Each row of a before or after table is a point. The points were changed in one or more steps. Then noise was added and the rows were shuffled. The steps act on how far a point lies along the listed directions, d1 being the first. Write out the steps. A step turns or swaps two directions, mirrors them in a line or flattens them onto one, adds a multiple of one to another, or multiplies one. Angles are multiples of 10 degrees, from the lower direction toward the higher: turns from -170 to 170, lines from 10 to 170 but not 90. Use the fewest steps. Two steps may share a direction if one is a turn and the other turns, adds or multiplies; they go together, in the order done. Otherwise the lowest direction goes first.
In the rows, 128 means zero.

Directions:
(1): [122  84]
(2): [172 122]
Before, 11 rows:
[[110  95]
 [ 92  99]
 [130 156]
 [117 118]
 [181 225]
 [121 106]
 [110  96]
 [147 102]
 [100 135]
 [105 106]
 [112 116]]
After (11 x 2):
[[172 124]
 [160 140]
 [109 108]
 [145 128]
 [146 103]
 [132 161]
 [149 141]
 [145 131]
 [160 127]
 [ 28  88]
 [161 142]]
Steps: turn d1 and d2 by 140 degrees

Directions:
(1): [177 109 176 145 151 139]
(2): [185 162  94 112 125 116]
(3): [117 142 152 106 159  68]
(4): [134  84  87 158 155 103]
Before (14 x 6):
[[110 155 113 125  98 158]
 [ 85 130 142 102 128 103]
 [ 99 110 106 135  99 159]
 [ 45 100 160 133 129 117]
 [ 94 138 108 141 121 141]
 [131 137  79 151 104 158]
 [138  57 121 166 110 200]
 [162 113  85 150 108 185]
 [ 91 114 182 127 129 135]
 [101 132 129 129  72 206]
 [ 73  89 161 141 147  97]
 [ 75 138 186 137 123 132]
 [ 95 159 148 109 129 126]
 [102 135 156 119 132 139]]
After:
[[ 92 135 122 126  67 204]
 [ 83 143  95 139 115 139]
 [ 86 159 141 107 126 124]
 [150  52 133 171 117 202]
 [164 111  88 150 109 185]
 [ 75 137 185 139 122 131]
 [102 135 155 118 133 139]
 [121 141  68 148  98 154]
 [ 75 134 131  98 121 102]
 [ 75  88 161 142 147  96]
 [ 87 115  95 131  95 155]
 [ 97 159  99 120  93 155]
 [ 34 103 149 132 124 114]
 [ 94 111 187 129 135 136]]
Steps: multiply d1 by 1.6

Directions:
(1): [117 146 155 130 151 152 114 105 175 157 197]
(2): [122 117  88 137 194 165 106 153 105 167 114]
(3): [ 84 126 170 146 141 170 185 143  97 104 132]
(4): [196 113 160 166 163 117 159 100 128 140 113]
(5): [113  60  90 134 134 145 142  94 168  93 129]
(6): [150 111 163 148 113 164  89 183 167 107 107]
Before:
[[161 137 154 109 100 111  96 128 173 127 133]
 [198 139 160 145 114  66 154  68 166 139 146]
 [137 106 159 157 120 134 167 131 108  79 107]
 [164  72 141 137 107 146 135 103 180  73 133]
 [184 161 202 154 127 120 112 176 118 146  81]
 [169 120 122 126 113  96 161 113 117 121 108]
 [168 139 102 128 105  69 129 159  95 119  84]
 [178 117 111 120  66  89  84 124 198 107 138]
 [122 123  36  93  87  96 133 122 108  84  74]
 [158 125 105 126  98 111  68 119 190 126 144]
 [126 100 145 143  56 114 139 158 153  68 103]
 [116 110 113 128 108 134 100 132 173 128 159]
 [172 104 170 154 130 132 132 118 182 117 144]
 [175 115 116 138 113 101  75 159 118 154  90]]
After:
[[ 78  81  94 117 146 142 142  65 188 116 163]
 [109 183  86  83  66 119  77 183 118 112 102]
 [162 146 177 135 103 102 110  98 212 137 181]
 [ 82 152 116 109  68  78 163 109 111 109 152]
 [177 143  90 125 110  68 109  87 132 142 125]
 [ 92 124  78 102  93 120  89 153 170 106 156]
 [117 146 136 104  96 135 110 141 161 132 161]
 [158 134 118 136 121  84 142 113 102 146 115]
 [144 145 150 128 141  99 154  79 140 150 177]
 [156 117 118 105 114  88 134  79 155 127 130]
 [108 100  67 108 120 106  85 106 147 152 149]
 [139 186 148 101 112  93 152  88 100 144 176]
 [ 78 156 151 124 115 141 150 121 116 104 175]
 [173 152  94 105  77  47 117  87 149 134 148]]
Steps: swap d1 and d4; turn d5 and d6 by -160 degrees

Directions:
(1): [140  84 194 117 134 154 127 111 184 156 105  94 151 139]
(2): [ 79 154 114 119  66 113 131 135 147 137 102 120 148 198]
(3): [131 150 101 146 160 194  84  97 143  82 133 127 151 163]
(4): [ 79 134 126 156 114  92  81  97 149 121 136  98 155  67]
(5): [138 198 144 113 123 134 121 103 166 149 141 116  55 122]
(6): [108 152 140 193 141 138 197 108 146 149 154 159 154 128]
Before, 10 rows:
[[128 156 171 157 120 104 145 115 161 153 160 124  97  82]
 [161 133 115 128 140 108 130 158 104 159 151 138 100  49]
 [186 146 115 108 160 149 139 153  70 109 139 161  85 141]
 [131 186 130 135 131 119 132 111 159 134 133 152  82 109]
 [116  60 151 132 106  95  98 140 116 127 115  98 141  72]
 [110 151 118  70  66 109  41 113 167 133 124  79  93 156]
 [144  49 152  90 129 113 120 153 148 149 121  86 112  81]
 [ 90 121 129 130 116  78 166 115 126 153 132 135 170 105]
 [139  87 166 118 122 153  74 110 161 135 105  85 171 125]
 [ 86 144  57 104  87 108  32 146 118  74 114  95 151 140]]
After, 10 rows:
[[132 118 119 111 138 120 197 138 102 149 129 160 151 160]
 [137 156  90  64  79  76  77 149 104 133 145 113  45 121]
 [163 106 118 118 142  99 106 142  71 126 147 136 115  56]
 [127 135 154 127 134 173  69  94 167 112 110  89 162 163]
 [186  67 114  87 166 162 127 166 110 115 139 125  88 111]
 [ 90 110  99  76  51  46  92 179 111 129 100  92 127 131]
 [133 169 152 129 122 129 138 109 181 149 118 144  91 130]
 [167 152 173 137 133 135 176 135 149 159 156 142  82 131]
 [169  60 144 107 121 127 145 176  81 130 115 138 109 123]
 [176 114 167 102 138 182 137 151 168 177 110 118 130 149]]
Steps: mirror d1 and d2 in the line at 120 degrees; turn d3 and d4 by 100 degrees

Directions:
(1): [129 161 141 102 112 187  73  94 124 143 122  80 154 123  96 123  80 107
  76  98 120 138  82  95]
(2): [150 129  39 109 139 116 115 117 119 121 100 120 142  78 177 139  77 161
 131 182 129 103  97 134]
(3): [136  88 129 113  87 152  91 113  52  91 132 136 165 132 143 160 131 123
 195 104  80 132 153 120]
(4): [118 112 140  86 151  85 108 130 107  45 131 148 119 134 140 129 164 128
  53 154 114 153 114  81]
Before (9 x 24):
[[131 137 110 129 124 141 116 123 125 146 137 100 134 121 130 115  92 118
  130 130 133 119 109 122]
 [121 123 151 139  92 159 108 113 113 158 130 107 154 138 110 141 115 105
  169  84 116 128 138 145]
 [117 128 180 146 126 142 139 142 129 147 152 124 121 160  96 119 159 104
  122 101 129 139 139 129]
 [138 139 107 143 113 158 122 110 114 170 124 103 139 121 126 130 103 129
  166 114 125 120 128 146]
 [119 131 144 122 120 126 119 129 129 123 135 127 124 145 123 121 141 124
  112 123 130 133 121 112]
 [127 127 127 140 138 109 147 142 149 133 135 135 123 122 131 121 145 137
  113 129 141 123 128 139]
 [114 112 144 130 109 134 124 138 127 118 141 136 137 136 128 134 151 123
  148 116 114 130 138 119]
 [120 149 178 169 120 142 160 154 168 182 148 139 113 153 105 125 151 124
  154  96 145 124 157 160]
 [131  95 155 131 111 132 128 136  84 101 144 139 141 140 118 149 167 129
  180 100 103 135 167 123]]
After:
[[125  99 135 120 130  99 126 128  81  82 139 148 121 144 143 138 172 130
  138 133 105 145 153 115]
 [126 105 109 114  98 147  98 123  98 107 130 128 159 114 149 148 121 132
  164 126  97 122 125 113]
 [141 127  73 122 146 116 131 134 123 130 119 121 131 102 159 128 105 146
  115 175 133 112 101 131]
 [130  69 107 107 101  98 101 120  51  63 123 153 157 121 171 168 147 132
  184 136  86 131 155 128]
 [132 155  88 102 168  89 124 143 164 106 116 135 112  98 161 125 116 159
   40 188 146 122  85 112]
 [120 117 138 141 135 100 148 147 129 122 152 134 109 141 130 114 146 118
  138 134 137 129 142 128]
 [128 135 108 134 120 126 130 130 135 146 125 123 128 127 139 124 119 138
  143 138 138 117 120 134]
 [152  76 102  89  76 171  57  98   7  64 125 119 196 107 151 183 113 137
  211 101  56 126 143 102]
 [124 153 126 134 149 120 140 135 174 149 130 116 120 115 118 109 124 133
   66 132 153 123  99 130]]
Steps: turn d1 and d4 by -160 degrees; multiply d2 by -1; multiply d3 by 2.5

Directions:
(1): [ 89 151 109 193  72 108 128 175 208 141 139 116 148 151 106 113 161 124
 129 153 121 111  41 139 152 139 133 136 114 134 168 121 151  90 121 125
 130 134 147 117 131 121  62  77  80 172 109 117]
(2): [100 118 102 127 111  96  92  62 152 145  93 174 156 153 117 155  79 136
 151  70 164  90 125 106 179 140 131 179 116 137  75 162 104  79 100  79
 179 123 119 120 106 133 118 102 135  76 113 129]
(3): [121 145 146 126  80 143  54 175 110 125  93 139 177 114 149 109 130 203
 117  80 177 133 152 118 165 144 117 106 117 173 130 112  90 197 160 166
 119 105 159 116 158 157 118 135 100 132 106  81]
(4): [188 136 146 163  82 121 136  38 101 110  79 133 146 132  71 125 144 131
 150 125 113 126 110 131 175 104 126  89 128 125 158 107 106 137  51 144
  83  85 101 160 125 115 133 158 137 182  95 146]
Before:
[[139 126 121 116 146 142 126 109 122 138 114 130 115 126 140 143 108 122
  126 108 136 130 161 119 137 129 134 135 127 129 111 135 112 137 127 129
  133 122 114 130 120 136 145 140 141  95 131 127]
 [144 142 167 148  89 144 116 137 113 122 112 114 135 116 109 104 153 159
  133 137 125 157 115 150 144 118 126  90 143 135 169 103 131 163 120 168
   84  92 138 151 140 134 117 132 114 178 121 127]
 [130 120 122 123 155 136 181 181 140 128 173  86  91 130 140 113 154 107
  126 199  87 141 125 144  74 122 138 128 138 107 156 126 171 115 152 141
  108 156 126 142 128  99 120 124 113 138 147 142]
 [123 110 116 109 144 114 142  75 142 128 109 144 114 130 134 150 101  93
  129 114 123 113 138 105 116 115 132 160 135 101 102 157 122  76  93  86
  145 127  96 136 112 114 147 115 171  89 146 142]
 [182 159 158 130  95 139  91 106  85 101  99 119 157 115 126 105 151 164
  125 124 136 137 152 120 158 130 120  78 124 151 157  92  91 185  97 172
   89  83 123 149 158 117 139 155 107 168 107 123]
 [109 156 114 184  81 116 133  99 185 140 116 132 138 150  81 146 138 124
  143 135 141 105  52 131 165 126 125 163 140 131 152 125 133  68  99 109
  123 101 122 143 109 114  68  93 104 156 100 140]
 [113 141 139 134 156 113 132 201 147 125 148 114 129 119 149 118 154 128
  112 144 137 141 115 142  99 128 131 107 116 126 151 113 152 127 162 152
  129 148 149 100 149 123 121 109 120 133 139 118]
 [107 132 101 176 131 114 177 175 191 142 181  96 113 134 108 125 168  77
  118 191  96 140  65 144 103 128 150 145 126 101 176 129 185  75 131 100
  124 165 127 113 120 118  96  88 112 149 131 147]
 [109 160 106 164  89 141 128 197 178 137 123  99 144 132 122 109 168 149
  118 143 121 118  91 141 128 134 130 116 122 125 165 104 130 137 154 160
  120 130 150 124 142 128 100 116  70 159 115 118]
 [175 124 156 155  85 139  89 138 116 113 104 113 145 124 109  95 158 143
  133 129 132 129 115 134 156 121 139  74 120 155 165  98 106 187  98 179
   83 104 137 134 151 133 117 154 109 182 113 116]
 [ 90 131 122 107  98 138  87 199 136 141 123 116 144 111 164 124 127 170
  126 105 178 121 143 116 132 124 125 139 110 146 105 128  96 144 182 134
  137 137 161 141 140 147 124 110 118 114 120 101]
 [130 114 127 110 191 144 179 131 132 120 150 119  77 112 133 137 122  86
  128 168 102 136 143 120  74 105 127 132 150  99 140 150 163 102 141 127
  138 163 114 123 116 118 138 135 149 111 166 154]
 [171 141 160 114  93 138 100  76  64 110  85 142 144 124 105 126 119 165
  154  93 135 141 142 133 152 114 126  98 117 135 144  91 103 176  81 146
   81  79 115 149 131 118 166 189 136 157  99 110]
 [156 123 115 104 167 140 171  86 109 127 133 126 104 119 127 161 111  82
  142 143 104 126 148 122 108 118 128 132 125  99 122 130 125 117 103 107
  132 142 105 144 102 129 156 131 163 126 131 169]]
After (14 x 48):
[[127 114 119  94 176 117 173  71 114 131 154 135  81 145 117 156  94  77
  157 139  96 127 122 137  89 116 142 165 125  86 108 134 157  74  91  78
  137 136  97 138  93  93 169 149 162 103 144 153]
 [153 152 120 154 115 151 167 158 141 123 125  87 118 123 107 111 178 124
  121 167  90 134 107 148 106 114 131  92 133 105 177  93 135 145 130 169
   92 124 128 144 136 115 130 148  96 176 124 142]
 [142 125 144  96 134 157 115 197  92 119 135 103 127 110 164 104 142 173
  118 144 133 150 179 130 100 131 125 107 134 145 140 116 127 188 179 174
   99 132 145 137 151 126 137 152 108 124 135 107]
 [ 85 158 115 167 115 136 147 190 193 142 165 103 112 136 121 132 155 116
  118 170 131 126  59 141 110 135 125 161 145 127 163 120 161  84 160 124
  124 131 143 127 122 118  67  85  94 152 128 129]
 [116 127 142  97 146 158  89 171 110 120 106 142 132  99 161 124 110 170
  118 101 165 137 180 104 118 126 116 120 137 151 125 142 115 174 180 158
  142 140 148 107 145 153 132 141 124  96 144 101]
 [166 129 125 108 182 120 178  66 112 113 158 112  87 132 126 138 129  66
  133 177  85 128 140 125  95 120 134 130 138  94 126 128 143  89  84 108
  129 130  89 151 117  88 158 136 149 125 150 178]
 [108 130 110  89 153 144 109 158 125 139 131 139 134 114 169 155  95 132
  127 102 153 121 166 110 120 147 122 151 114 133  98 138 109 143 161 112
  163 151 140 114 120 157 139 108 136  91 131 127]
 [160 143 160 135 137 119 124 149 103 109 112 120 142 111 127 115 157 145
  121 130 137 147 133 140 124 114 127  76 119 131 161  98 127 159 127 172
   98 116 135 120 153 122 141 144 133 156 123 123]
 [142 119 152 120 160 140 174 114 114 126 154 107  83 120 118 124 137  97
  134 171  91 160 126 153  92 110 133 119 156  97 146 124 162 115 121 132
  105 122 116 153 115 117 143 131 149 144 154 163]
 [ 81 127 114 116 109 118  87 153 167 139 104 148 148 128 161 135 104 142
  115  88 161 110 132  99 135 139 127 164 123 136 104 154 110 104 140 103
  158 130 133 111 133 136 115  89 134  85 137 100]
 [131 128 115 128 131 134 119 102 138 141 107 135 124 134 131 144 107 124
  130 103 141 121 145 116 152 131 135 141 123 132 110 138 111 124 118 123
  139 120 115 127 117 135 132 129 135  97 123 125]
 [157 134 133 147  71 126 132  88 117 123  91 113 140 122  94 127 148 139
  154 127 139 117 110 126 164  91 129 106 115 122 141 111  92 123  87 136
   91 103 119 180 123 119 132 137 138 173  95 141]
 [115 146 134 147 114 150 110 249 139 130 161  93 144 100 151 101 175 153
   94 153 140 166 125 138 108 141 136 105 124 144 179 105 149 179 192 157
  101 148 161 102 160 152 111 117  93 149 126  97]
 [170  95 133 127 173 129 171 105 127 121 162 101  76 132 114 122 141  56
  138 181  82 129 117 141  89 108 151 112 136 101 141 126 152 113  92 130
  111 144 106 139 117 106 144 147 150 144 155 167]]
Steps: turn d1 and d2 by -40 degrees; turn d3 and d4 by 120 degrees

Directions:
(1): [141  84 152 146 137 155 138 182 112 154 175 148 151 145 176 119 156 139
 128 102 107 139 185 120 171 180  99  74  82 116 128 141  90 107 134 174
  79 142  98 191 113 135  75 170 141 117 116 128 138 110 127 125 124 140
 144  91 112 192 103  99 197 149 112 184]
(2): [137 126 198 128 167 132 104 134  93 130 113 178 134  87 183 148 119  95
 112 132 163 156 168 157 113 133  63 103 195 117 166 113 146 159 142 112
 119  81 137 129 167  86 143 102 144 117 141 142 152  48 130 103 128  82
 107 182 163  97 104 166 177 124 160 140]
(3): [126 157 131 148 148 170  76  93 132 190 102  72  80  90  93 184 135 140
  56 100  78 167 113 126  83 106  93 113 162 126 121 143 100 162 162 149
 155 164  86 138  98 146 154 147 183 117 110  85 164 123 164 135 145 154
 143  93 145 125 156  94 155 108 156 144]
(4): [147 117  93  49  77 159 107  82 161 115 121 129 164 139  95 183 106 119
  65  88 150 133 137 164 139 170  93 102 136 163 109 117  43  82 106 125
  82  90 124 106  90 123 170 155 102 130 127 165  93 132 122 163 161 125
 103 169 115 143 110 156 152 122 122 100]
(5): [ 89  93 150 177  97 164 169 152 140 150 120  68 122 142 128 147 101 124
  98 134 141 146 178 140  80 146 212 150  95 138  78 101  91  92 116  89
 141 130 150 137 199 167 166 132  87 134 164 118 175 100 148 116 130 109
  85 124 163  85  93 109 165 138 112 150]
Before, 8 rows:
[[136 130  93 105  89 151 114  88 189 157 124  72 119 140  75 183 131 154
   82  89  97 132  93 133 108 130 155 120  91 141  99 124  66 117 127 127
  126 148 107 117  90 169 150 167 113 150 125 100 116 160 157 133 150 142
  133 101 113 145 150  85 125 115 126 113]
 [ 95 136  88 171 125 126 157 147 148 150 152  65  94 144 106  82 149 171
  147 125  72 101 102  97 104  99 195 159  68 126  68 154 144 126 139 151
  168 219 101 161 122 185 103 137 160 143 124  79 135 202 138 131 114 164
  134  32 116 149 185  78  78 139 114 171]
 [107 120 163 156 124 122 147 148 121 137 116 127 112 138 151 115 135 122
  177 154 157 128 140 117 107 123 185 159 106 109 109 112 153 134 125  88
  133 103 176 100 200 152 131 108  98 122 174 119 149 113 126 119 102 106
  112 156 151 102 117 128 107 129 129 131]
 [168 137  58  30  89  98 129 104 131  81 145 174 158 152 116 106 133 144
  137 110 128  96  91 109 191 144 103  95  93 122 134 159 109 110 104 181
   71 137 119 106  41 134  95 148 140 140  92 144  62 198 107 167 141 180
  150 119  79 194 138 149  83 128  99  94]
 [120 107 186 171 149 105 150 173  97 104 147 148 130 124 189 117 142 110
  147 131 122 114 167 116 127 139 158 131 112 130 146 119 146 136 123 116
  149 119 139 161 188 128  88  97 108 136 164 126 164 121 119 103 123 102
  124 123 142 132  94 132 159 144 119 160]
 [114 108 144 104 128 134 135 139 118  98 108 127 125 126 133 129 121 120
  114 132 138 119 140 144 124 171 133 146 143 142 104 125 138 116 106 106
  130 102 167 108 150 134 129 116 110 125 139 129 122 113 111 113 130 117
  102 155 141 104  96 145 120 148 126 122]
 [190 135 124  57 133 138  49  76 145 106 136 177 137 112 117 154 132 121
  103 117 149 117 117 152 171 135   7  98 174 142 167 140  97 118 136 165
   92  82 103 116  78  82 135 139 142 110 101 161  80 132 120 162 142 123
  119 174 115 162 137 179 135 119 159 111]
 [127  73 152 143 122 135 147 188 128 147 173 133 131 158 151 128 163 139
  112 125 144 138 166 131 141 156 137 116  86 128 120 111  92 109 135 116
   99 133 115 170 152 147 116 145 127 122 153 133 158 101 123 137 112 139
  109 122 126 168 108 112 149 147  92 153]]
After:
[[136 102 130  97  89 129 141 130 138  85 144 132 160 146 138 159 125 110
   95  94 132 108 163 137 139 171 152 119 100 168 118 114  67  84 100 118
  115  98 138 131 143 133 124 126  78 143 160 157 128 150 113 137 151 110
  109 141 121 143  87 149 157 138 103 128]
 [134 143 151 165 158  97 124 141 137 147 132 127 100 118 141 109 155 153
  169 138  95 121  92 109 115  89 147 136 109  97 149 135 181 182 153 132
  158 165 117 138 131 141  89 121 147 144 126  75 139 135 143  88 105 128
  159  94 126 135 162  85 102 127 139 131]
 [124 142 145 162 157 101 144 157  87 146 130 136  88 110 161  91 142 145
  152 147  97 129 114  84 122  95 152 124 114  78 142 156 185 175 143 163
  148 178 125 139 134 158  89 117 184 128 113  80 160 136 141 114 113 168
  151  73 143 132 146 107 109 129 123 155]
 [133  81 146 130 122 119 149 178 129 136 168 137 134 157 142 119 165 137
  124 130 154 132 155 131 144 150 132 122  95 129 124 110 104 115 131 110
  100 131 121 158 150 141 119 136 126 128 149 140 151 110 119 135 111 135
  113 129 122 157 116 121 127 145  96 142]
 [161 143 187 159 186 138  66 119 109 148 121 152  88  81 152 138 136 120
  126 151 132 142 136 134 122  96  36 116 182 108 175 140 156 170 167 149
  150 119 103 144 139  93 123 109 172 102 112 114 146  92 143 123 120 116
  119 142 161 121 142 148 152 115 175 151]
 [110 103 154 116 134 133 134 144 114 101 110 128 122 124 135 125 125 114
  118 141 136 117 145 139 132 166 136 146 144 138 105 126 147 120 111 108
  129 101 166 111 154 134 123 116 116 125 138 126 130 111 112 110 130 115
   99 155 142 106  93 141 120 148 124 129]
 [107 137  57 124 101 124 153 124 167 129 155  84 119 162  88  84 147 171
  144 113  83  94  91 101 127 116 176 153  61 139  69 153 119 106 125 159
  143 204 104 141  87 179 109 148 142 144 116 103 102 231 118 154 125 170
  133  44  92 174 184  96  65 141 105 148]
 [120 109 129  98  87 135 140 123 150 120 120 127 144 158 123 143 126 123
  155 129 164 126 136 129 132 152 173 146  96 126  94 115  97  96 106  98
  101  91 169  87 167 155 147 131  79 122 172 143 117 138 116 150 119 115
  107 173 124 125 109 137 107 127 120 111]]
Steps: multiply d1 by 0.7; mirror d2 and d4 in the line at 20 degrees; flatten d3 and d5 onto the line at 140 degrees
